Every row gives one point. Examples show where two turns around zero, p and q, send a point. Write where each new point lands after one turn and then the other. Backwards means that the second turn is done in reverse. Each puzzle has new turns, and all numbers are rounded.
In the rows, zero is written as 128.

Turn p:
90	148 -> 140	169
142	69 -> 73	102
163	146 -> 153	97
117	149 -> 146	143
Turn q:
146	155 -> 159	119
76	128 -> 113	178
134	77 -> 81	107
155	152 -> 159	109
Where do these land?
q, then p: 79	159 -> 186	125
q, then p: 149	131 -> 111	115
p, then q: 156	94 -> 87	144

Turn p:
154	147	122 -> 156	120	142
123	107	130 -> 110	119	122
92	153	176 -> 105	183	153
190	91	115 -> 136	56	142
81	140	97 -> 132	160	80
Turn q:
124	137	138 -> 117	129	137
145	120	47 -> 160	156	57
93	119	117 -> 114	101	106
99	105	147 -> 123	87	136
125	154	185 -> 96	128	182
182	133	133 -> 158	167	150
Where do these land?
p, then q: 139	89	150 -> 122	82	129
p, then q backwards: 83	190	130 -> 191	159	97
q, then p: 149	86	100 -> 157	82	137
p, then q: 141	147	133 -> 133	138	149

Turn p:
114	131	100	115	126	159 -> 111	157	98	123	120	127
96	120	137	41	119	35 -> 88	143	236	79	94	108
92	135	146	147	109	154 -> 135	140	116	152	105	168
129	120	207	139	151	159 -> 187	112	128	108	140	189
123	144	117	145	141	118 -> 127	138	134	150	145	122
208	103	107	151	137	116 -> 133	68	104	120	165	77
189	153	105	131	143	128 -> 153	122	109	125	155	70
103	123	131	128	85	121 -> 113	123	136	143	85	139
97	124	102	154	139	161 -> 105	150	93	152	141	152
Turn q:
98	158	98	78	117	112 -> 161	181	103	101	115	144
97	82	173	137	140	121 -> 65	130	149	129	98	119
117	126	139	184	144	166 -> 112	118	170	179	146	131
153	116	127	127	117	135 -> 127	102	113	129	132	133
150	138	200	165	135	147 -> 123	73	186	145	101	117
141	110	130	137	104	158 -> 120	102	114	155	125	148
131	183	62	103	103	49 -> 200	179	72	95	139	76
136	111	96	93	164	137 -> 116	140	117	92	166	156
Where do these land?
q, then p backwards: 143	116	181	104	116	110 -> 141	97	136	97	82	122
p, then q: 166	185	121	120	122	137 -> 162	108	110	106	141	79
p, then q: 159	143	115	111	108	100 -> 121	126	111	109	103	89
q, then p backwards: 103	156	128	111	115	156 -> 97	149	160	131	122	142
p, then q: 31	98	128	150	117	102 -> 116	145	179	203	92	168
p, then q: 160	110	124	197	155	194 -> 111	135	113	136	230	139
q, then p backwards: 166	119	116	93	119	123 -> 154	97	140	124	133	162
p, then q: 95	97	112	137	172	101 -> 104	158	183	127	124	150

Turn p:
134	130	82	121	102	198	107	169	90 -> 101	159	88	197	101	144	80	123	134
154	109	150	121	139	90	114	106	109 -> 149	111	167	120	114	89	135	124	137
133	91	117	127	139	92	131	101	145 -> 111	94	150	96	138	100	125	117	128
119	131	122	97	121	182	131	125	134 -> 118	152	91	141	114	134	125	102	97
125	163	104	114	102	171	153	122	100 -> 121	134	85	180	123	134	136	144	97
140	108	132	128	124	84	152	138	134 -> 118	101	136	98	117	113	141	149	150
127	99	163	135	166	86	142	126	117 -> 148	120	168	80	115	108	124	153	126
139	133	118	89	141	157	146	178	112 -> 138	146	74	129	87	126	102	142	133
154	108	170	149	126	104	138	121	152 -> 135	105	165	97	107	142	156	121	139
71	158	121	168	112	152	111	120	140 -> 110	163	135	147	184	170	133	131	114
82	173	121	138	90	126	74	118	149 -> 119	170	128	157	195	140	156	105	150
158	133	136	148	172	92	137	113	152 -> 167	81	148	94	140	133	125	127	134
Turn q:
153	111	147	140	105	112	153	113	133 -> 160	123	152	147	112	138	135	144	108
59	122	128	127	106	122	114	99	144 -> 127	135	123	145	91	125	131	111	195
135	158	134	116	110	121	88	111	149 -> 127	127	128	115	135	133	109	171	165
116	92	113	104	124	148	150	224	108 -> 43	142	130	160	122	123	130	96	71
159	141	144	134	104	103	137	105	98 -> 158	115	175	109	123	130	117	142	117
132	135	140	132	99	144	125	100	92 -> 138	89	160	117	124	143	118	119	141
133	132	142	173	125	125	152	141	148 -> 159	142	122	162	134	130	103	120	110
111	143	129	130	161	103	143	119	115 -> 146	158	132	104	134	115	137	104	132
141	123	146	105	187	180	137	173	119 -> 88	133	106	129	193	150	156	101	94
157	131	108	106	173	121	157	130	151 -> 138	157	95	102	136	138	156	139	91
117	109	106	104	147	133	31	120	138 -> 85	100	97	114	148	78	149	166	182
122	139	98	165	97	123	149	101	142 -> 166	117	112	131	85	131	95	123	130
Where do these land?
p, then q backwards: 114	113	87	106	100	103	158	159	96 -> 127	116	97	113	115	120	67	151	161
p, then q backwards: 151	103	160	154	157	149	127	122	167 -> 129	152	123	118	110	142	174	103	87
q, then p: 138	140	137	166	158	167	91	103	125 -> 134	91	134	93	127	115	78	99	128
p, then q: 132	157	109	145	75	161	78	106	153 -> 197	113	87	133	139	136	126	87	149
p, then q backwards: 113	152	87	154	164	117	102	145	144 -> 135	181	153	156	137	157	104	127	135
q, then p: 131	83	165	168	116	96	156	118	112 -> 148	94	182	138	97	145	160	149	133
p, then q backwards: 113	99	144	105	121	149	160	94	138 -> 145	105	93	106	142	122	154	153	104
p, then q: 146	142	103	96	119	127	164	141	121 -> 113	124	112	130	85	101	118	127	104
q, then p: 107	174	156	127	104	109	120	110	111 -> 157	148	127	112	123	143	154	79	138
p, then q: 122	133	160	104	152	151	121	154	132 -> 122	115	131	92	125	153	103	155	126
p, then q backwards: 141	111	100	82	142	80	131	157	109 -> 114	133	86	149	128	102	67	112	133

Turn p:
102	113	159	131	121	119	116	138	123	120	112	122 -> 122	146	135	146	141	162	114	131	118	114	122	122
126	126	115	140	147	134	141	122	131	46	139	132 -> 171	118	118	144	138	122	163	130	116	95	172	96
106	149	135	78	152	106	106	109	130	150	145	76 -> 113	150	144	138	171	102	81	107	151	140	157	161
107	116	126	145	105	113	150	117	133	165	133	106 -> 86	133	145	124	133	137	132	121	164	136	112	114
145	101	113	107	119	113	101	112	143	36	136	137 -> 160	90	131	130	166	113	137	117	75	74	159	102
216	127	140	151	140	105	191	119	131	108	137	142 -> 161	102	152	114	134	86	187	200	135	131	104	122
120	113	119	157	138	117	110	132	151	163	97	134 -> 124	116	148	134	100	153	122	107	149	114	96	150
109	117	144	155	118	171	117	146	136	168	145	127 -> 119	135	137	123	102	170	123	108	130	178	120	117
171	225	137	134	102	206	163	106	106	134	124	107 -> 159	201	116	67	78	66	123	153	133	174	137	91
102	134	130	136	114	132	113	119	126	146	138	140 -> 100	140	130	121	115	143	129	109	121	133	135	134
103	149	136	117	127	117	114	127	123	134	139	150 -> 104	141	122	129	120	135	123	129	114	124	152	151
147	105	109	110	130	108	144	187	143	115	124	147 -> 133	68	105	153	124	132	114	164	125	121	120	124
124	132	117	146	120	131	107	149	89	147	132	133 -> 110	141	110	155	107	124	132	113	111	146	107	131
113	85	112	85	158	120	118	109	125	160	90	137 -> 130	113	99	114	164	148	109	101	150	109	98	177
Turn q:
88	107	151	105	105	115	187	101	100	123	139	116 -> 108	175	149	132	154	95	178	122	90	115	124	117
119	146	107	148	127	136	76	121	104	120	116	129 -> 131	81	127	141	99	142	112	114	106	133	147	115
154	149	102	114	117	110	104	137	153	111	144	119 -> 140	117	81	130	119	109	109	113	151	132	142	136
181	104	145	144	123	131	68	122	93	106	134	144 -> 152	107	120	156	120	165	118	132	106	175	169	170
131	110	139	121	148	129	73	117	119	156	139	129 -> 129	102	152	115	108	127	107	118	114	163	127	163
109	146	162	119	152	97	198	123	114	134	113	86 -> 85	158	128	118	190	112	128	139	97	89	97	120
89	107	133	123	116	89	160	145	105	135	100	119 -> 115	125	138	130	138	109	169	145	99	79	110	141
158	117	85	136	158	162	114	164	151	114	133	134 -> 135	110	123	113	120	166	115	115	191	122	154	136
143	135	109	164	122	145	97	114	92	143	157	137 -> 102	101	125	151	100	155	132	116	123	173	139	121
89	125	179	150	116	95	185	94	119	127	93	129 -> 125	166	154	164	159	116	144	153	76	95	82	110
141	159	116	113	142	148	110	171	154	125	154	174 -> 129	141	108	99	80	138	98	152	171	132	152	125
118	127	121	105	147	155	130	120	175	94	138	129 -> 153	155	143	116	131	115	101	102	162	115	148	113
144	135	126	135	110	168	101	170	171	131	143	112 -> 146	98	126	117	130	113	113	152	187	153	149	114
145	117	105	141	133	117	126	126	167	141	144	139 -> 134	132	119	140	113	128	122	115	170	135	104	144
113	135	140	100	105	121	192	96	103	161	75	123 -> 134	152	124	99	159	129	176	131	76	109	75	98
Where do these land?
p, then q: 147	135	119	140	174	112	165	130	144	165	92	152 -> 184	152	113	125	111	135	141	161	169	107	116	130
q, then p: 166	137	126	145	147	118	106	146	98	129	130	117 -> 126	108	99	127	118	156	140	92	121	148	129	134
q, then p: 159	73	166	134	133	135	121	145	126	115	112	97 -> 162	107	127	135	120	155	158	155	121	160	131	174
p, then q backwards: 84	159	67	103	109	160	115	122	115	137	125	149 -> 138	174	72	88	140	106	115	126	118	110	164	130
q, then p: 112	137	80	94	126	156	155	101	104	114	149	148 -> 105	160	128	88	153	90	128	122	153	133	161	102
p, then q: 154	110	153	169	106	125	112	117	168	89	126	90 -> 131	130	139	138	202	124	105	154	100	152	145	143
q, then p: 141	150	159	143	142	111	160	159	98	119	105	151 -> 151	135	81	163	98	134	116	127	117	142	149	107
p, then q: 99	167	108	127	109	153	140	98	106	150	162	138 -> 99	146	112	110	101	78	140	103	121	127	105	101
q, then p: 145	153	113	102	143	86	153	147	129	131	120	157 -> 130	117	83	120	103	104	113	119	116	94	149	114
p, then q backwards: 92	162	113	76	135	135	117	88	113	139	136	123 -> 148	135	124	76	158	112	135	133	129	97	170	106
q, then p: 147	98	164	135	83	136	97	116	169	139	119	131 -> 134	103	160	132	106	119	131	163	129	145	72	155
p, then q: 141	96	137	155	129	78	156	164	100	130	110	90 -> 133	93	151	159	159	151	106	161	150	81	106	120
p, then q: 103	151	102	89	136	155	140	145	136	146	167	125 -> 110	118	133	120	85	95	136	98	156	154	110	145
p, then q backwards: 131	80	160	168	130	105	97	127	144	112	143	137 -> 110	87	133	166	137	142	132	103	91	131	90	126
p, then q backwards: 100	112	154	143	117	154	87	116	170	104	124	114 -> 115	123	122	127	168	172	118	94	114	98	99	140

Turn p:
114	107	140	77	125	145	62	147	128	109	106	135	93	116 -> 130	169	120	85	156	141	97	142	125	140	97	152	152	77
114	99	155	136	135	171	96	153	110	85	121	95	141	105 -> 120	150	135	93	171	146	149	153	135	135	135	80	136	85
111	144	113	180	171	118	145	161	92	167	164	133	113	152 -> 106	137	171	170	102	150	184	136	97	109	121	146	92	141
167	129	199	190	159	92	129	130	199	152	104	176	108	92 -> 142	156	120	175	215	89	153	91	109	179	144	167	130	188
132	170	128	181	81	90	166	154	141	100	132	64	116	167 -> 181	140	142	179	103	121	105	134	119	120	185	82	60	126
161	105	153	61	91	126	186	119	83	79	78	134	147	149 -> 145	91	134	82	150	77	76	147	165	46	156	120	148	122
89	97	128	110	96	140	155	106	189	203	114	111	138	142 -> 108	46	100	165	147	158	79	122	131	164	110	144	106	126
79	154	146	121	62	163	63	118	106	55	175	139	122	128 -> 110	199	152	113	96	152	98	105	194	150	148	92	157	58
122	117	103	94	181	103	148	92	114	103	120	151	121	136 -> 102	125	103	87	107	83	141	110	123	94	103	150	114	136
76	174	112	162	96	118	124	41	104	190	126	97	129	108 -> 114	90	125	198	81	140	115	52	99	135	91	77	153	109
170	111	77	124	154	154	100	151	157	129	125	151	129	178 -> 161	134	89	98	117	175	159	149	145	121	126	183	113	144
129	157	97	154	151	116	119	166	117	130	140	148	173	98 -> 105	164	125	138	106	146	156	157	113	127	129	107	145	182
160	68	125	86	139	120	92	139	135	131	151	137	128	148 -> 123	117	112	76	130	139	132	150	116	142	155	187	143	106
143	105	108	125	125	144	173	119	134	169	122	132	123	72 -> 128	74	124	153	135	98	142	160	129	148	93	127	155	146
156	184	135	118	154	121	163	123	111	117	143	116	138	131 -> 149	127	169	107	103	107	133	112	122	111	128	107	115	174
Turn q:
177	94	126	122	101	129	87	129	81	165	85	144	146	109 -> 163	123	197	102	126	134	91	108	107	104	107	133	119	80
151	111	125	68	82	99	188	72	141	160	92	154	119	100 -> 184	127	118	29	113	115	162	86	158	125	141	121	110	108
117	151	152	155	184	168	74	136	94	147	118	99	94	129 -> 90	190	173	172	164	135	106	155	143	128	101	149	140	126
153	96	161	68	109	101	134	163	120	111	116	133	135	96 -> 150	69	156	87	132	127	147	157	144	116	131	111	155	93
163	166	108	135	112	148	136	125	177	73	144	151	104	111 -> 154	103	116	151	76	158	144	130	163	151	138	164	130	171
137	162	93	138	155	181	185	84	139	83	148	136	140	112 -> 139	129	98	152	133	144	183	73	132	152	128	183	143	179
89	127	134	141	99	147	155	180	154	81	111	141	138	148 -> 147	116	99	153	87	101	148	164	94	126	133	112	174	151
137	155	175	152	163	124	135	134	156	139	131	81	163	168 -> 122	147	77	179	163	144	103	123	153	128	133	100	160	102
183	84	73	100	176	171	80	79	68	162	108	104	98	154 -> 118	161	238	145	172	126	125	56	147	84	132	133	86	137
90	139	145	113	140	106	89	134	145	178	114	84	109	113 -> 90	170	129	97	144	146	101	162	152	117	103	85	128	126
117	172	111	91	160	81	112	135	135	118	164	178	184	169 -> 122	85	72	124	168	145	94	148	113	76	180	160	111	152
107	140	120	178	117	122	93	105	104	79	145	85	160	169 -> 58	121	104	185	98	119	102	94	108	107	123	140	140	116
96	137	109	163	81	112	129	173	93	154	172	130	89	126 -> 101	141	126	137	93	130	149	181	79	144	117	120	67	107
113	98	170	155	181	121	175	166	153	73	82	171	108	131 -> 174	104	111	154	149	40	132	168	148	161	114	135	174	155
130	130	82	152	95	129	128	127	150	146	152	101	123	78 -> 118	124	127	115	94	174	139	113	115	158	87	108	96	146
87	85	162	117	93	111	147	108	137	178	166	157	139	136 -> 118	138	109	70	135	111	121	131	90	170	180	95	115	102
Where do these land?
q, then p: 171	100	161	65	143	113	111	138	133	206	141	118	133	97 -> 140	110	167	49	172	128	138	138	108	186	88	120	122	131
p, then q: 154	112	140	107	95	153	131	50	144	124	128	169	128	109 -> 143	97	104	83	141	135	76	71	128	135	141	101	126	154
q, then p: 141	126	122	134	122	110	107	124	187	116	113	130	83	117 -> 164	122	110	139	138	163	88	128	129	159	150	152	110	118
q, then p backwards: 93	132	128	189	153	91	141	150	122	64	129	108	163	119 -> 97	95	89	121	128	104	156	92	144	179	94	149	122	76
p, then q: 163	136	113	99	144	110	131	75	113	128	131	132	117	180 -> 135	90	147	91	93	111	135	92	142	126	169	156	120	124
p, then q backwards: 111	80	110	93	142	180	130	127	149	110	146	131	131	202 -> 164	175	131	86	111	64	122	96	115	135	160	132	113	89
q, then p: 111	119	121	189	146	154	85	169	119	104	143	124	185	148 -> 100	157	122	157	139	175	181	117	106	83	149	100	155	96
q, then p backwards: 127	163	94	99	85	101	81	142	119	202	147	56	124	94 -> 46	149	104	112	162	181	95	167	96	113	121	89	160	173
q, then p: 153	131	170	97	76	134	129	121	124	96	83	145	111	136 -> 129	126	124	121	128	102	92	148	154	166	179	120	169	159
p, then q: 173	139	147	146	113	158	169	122	139	117	148	148	105	154 -> 163	108	111	138	127	123	110	124	169	175	165	114	120	122
q, then p: 148	143	70	110	111	94	140	129	150	216	87	110	153	113 -> 219	128	122	62	125	111	120	122	133	115	80	109	127	95
q, then p: 155	95	97	86	94	85	121	135	87	202	138	143	93	86 -> 159	123	186	85	172	71	91	146	117	147	81	151	131	85
p, then q: 94	160	121	138	190	155	132	177	114	69	141	158	149	101 -> 129	171	64	139	120	126	172	176	164	83	132	111	160	139
q, then p: 138	106	141	116	124	152	184	93	127	91	119	103	95	124 -> 118	73	115	156	121	91	106	106	132	141	146	124	111	170
q, then p: 83	139	153	188	162	153	113	132	105	102	94	127	108	126 -> 105	176	111	175	137	152	110	110	99	89	137	121	132	174
q, then p: 33	168	158	192	149	105	145	164	115	100	159	146	170	141 -> 75	169	98	171	73	166	155	187	92	61	105	127	133	136

Turn p:
86	163	163	107	113	197	177	184	87	134	145	111	115	86 -> 119	119	140	167	175	99	142	106	176	181	193	139	81	81
140	143	121	129	164	107	156	113	122	106	103	104	111	163 -> 136	143	148	119	124	148	134	93	140	99	108	109	163	97
166	125	128	154	146	104	166	113	101	85	131	112	146	110 -> 91	153	132	93	109	124	131	114	124	111	161	94	164	105
153	134	123	124	120	160	86	135	169	154	112	141	139	165 -> 154	90	124	120	108	122	123	133	99	119	84	169	102	123
148	140	98	168	144	91	172	81	145	108	137	116	91	58 -> 110	189	140	104	172	148	112	113	79	87	181	101	154	139
137	127	102	162	166	71	85	122	142	76	143	133	83	79 -> 121	176	106	105	163	178	150	167	73	130	136	120	190	133
143	83	141	130	133	148	75	106	173	127	123	135	146	150 -> 132	95	110	97	103	130	109	128	104	141	91	172	145	164
117	116	133	66	97	135	140	149	115	137	121	91	135	142 -> 125	138	131	125	117	131	149	106	188	144	112	137	81	136
106	161	127	147	124	90	171	105	140	80	114	120	149	110 -> 88	115	154	117	146	172	128	120	132	94	160	83	143	126
117	157	161	144	82	132	126	157	99	156	165	117	105	119 -> 105	151	119	181	136	119	109	160	148	137	149	151	94	99
70	150	116	146	81	174	162	152	54	134	130	96	112	98 -> 136	144	143	198	119	136	141	112	164	160	218	126	91	108
116	85	168	104	134	135	91	120	142	178	100	157	139	177 -> 172	87	112	127	110	105	89	141	162	137	70	151	134	159
140	94	101	151	126	117	108	142	163	114	169	183	92	139 -> 122	136	70	146	139	129	123	135	60	145	92	113	138	145
107	120	125	125	132	132	135	171	123	174	113	107	167	129 -> 150	120	171	124	110	117	115	145	148	166	123	113	91	123
157	124	132	91	117	131	99	117	125	156	84	176	161	158 -> 168	83	104	104	98	97	136	150	147	92	96	130	112	143
143	126	111	100	170	124	98	83	148	131	159	150	157	166 -> 120	109	145	122	119	94	157	127	105	105	71	140	165	166
Turn q:
115	98	131	158	164	102	143	153	122	140	88	135	185	111 -> 122	147	166	117	136	117	83	146	170	125	119	113	99	181
175	204	151	131	130	125	136	126	152	143	128	139	103	109 -> 141	120	101	163	106	171	154	136	153	142	133	143	190	144
94	117	132	151	95	86	117	139	115	121	112	147	182	139 -> 114	192	137	118	105	121	106	155	136	111	141	107	89	134
141	149	146	86	122	160	156	170	199	126	151	151	120	115 -> 163	92	162	128	70	128	171	106	126	104	127	121	177	142
188	147	94	121	116	133	146	126	193	110	112	151	80	123 -> 93	98	145	143	111	159	211	101	149	145	125	132	159	132
75	110	135	109	134	126	138	54	91	125	135	82	112	183 -> 134	106	68	103	172	94	108	143	113	141	138	82	97	65
139	148	112	110	132	161	141	152	124	117	113	179	132	117 -> 137	131	158	90	102	161	133	107	142	136	114	149	150	127
125	102	132	115	153	116	111	86	91	133	197	121	78	186 -> 129	85	83	145	161	152	115	134	58	126	99	102	98	79
117	105	93	109	133	109	134	150	97	102	127	93	187	130 -> 89	119	135	103	101	87	78	135	136	116	133	147	87	129
136	150	121	96	109	136	146	128	156	169	143	141	85	73 -> 150	105	166	161	118	144	148	114	117	156	170	135	179	115
109	125	104	180	137	143	122	119	103	122	162	95	79	171 -> 122	106	99	122	193	140	149	163	99	96	122	151	104	99
134	104	127	153	103	146	109	119	132	143	110	135	225	123 -> 93	188	133	99	126	105	87	100	134	95	145	108	136	174
89	124	125	126	160	115	65	99	103	132	124	85	83	155 -> 158	114	69	138	175	122	130	127	103	154	142	141	64	117
143	133	147	135	127	142	133	131	149	93	139	145	111	71 -> 134	135	152	133	115	113	159	139	110	158	105	148	170	150
140	104	172	140	107	118	122	168	93	143	79	121	158	114 -> 142	183	147	158	129	103	88	115	173	114	105	140	118	134
Where do these land?
p, then q backwards: 157	151	147	103	81	178	107	121	94	107	165	132	101	96 -> 133	159	92	145	87	124	83	129	130	107	113	57	110	132
q, then p: 112	99	91	145	144	109	141	91	144	166	108	101	169	159 -> 112	160	156	148	150	161	144	109	128	169	85	157	161	147
p, then q: 160	78	149	119	142	103	178	126	120	162	156	82	83	96 -> 155	117	55	135	92	170	136	137	131	162	184	131	130	153
q, then p: 169	100	149	156	107	167	105	141	87	167	101	139	118	125 -> 142	80	154	111	146	124	135	138	103	86	146	146	186	118
p, then q: 116	160	159	140	137	95	161	86	96	129	138	180	97	132 -> 92	121	107	106	119	99	133	173	119	118	118	149	97	193
p, then q: 105	173	166	91	176	105	131	119	124	99	153	108	103	144 -> 153	121	142	85	124	108	122	151	163	143	123	95	144	196
q, then p: 122	105	78	109	182	133	173	170	164	168	146	115	135	174 -> 102	137	72	102	121	148	111	74	147	185	108	160	167	159
p, then q: 150	132	133	150	138	141	119	91	142	94	84	119	146	95 -> 122	119	130	103	89	110	101	100	80	130	105	120	138	108
q, then p: 165	145	111	129	92	108	89	107	128	88	134	116	105	139 -> 149	128	142	176	141	132	128	118	112	117	171	82	112	143
q, then p backwards: 82	127	98	148	172	127	97	120	149	164	151	175	105	150 -> 98	139	73	134	112	118	123	141	180	115	82	135	126	81
q, then p backwards: 97	139	102	149	90	133	126	169	128	138	95	112	140	82 -> 131	148	139	122	129	146	118	100	90	162	132	78	132	81
p, then q: 116	141	161	177	134	134	124	139	142	100	138	122	154	126 -> 158	152	155	121	138	105	94	121	92	119	138	131	118	140
q, then p: 101	90	167	103	97	90	170	118	149	95	117	146	144	165 -> 110	176	147	101	143	193	112	130	163	121	149	141	88	111
p, then q: 94	138	79	112	85	156	131	146	125	101	71	111	136	91 -> 125	75	137	136	160	128	149	110	90	105	103	122	184	84
q, then p backwards: 176	121	134	128	100	130	103	155	169	185	147	116	129	127 -> 96	151	98	143	110	144	153	62	111	114	141	131	105	153
p, then q backwards: 124	148	123	88	170	138	92	149	88	86	143	176	183	145 -> 135	143	135	122	132	131	184	107	196	70	135	102	80	125
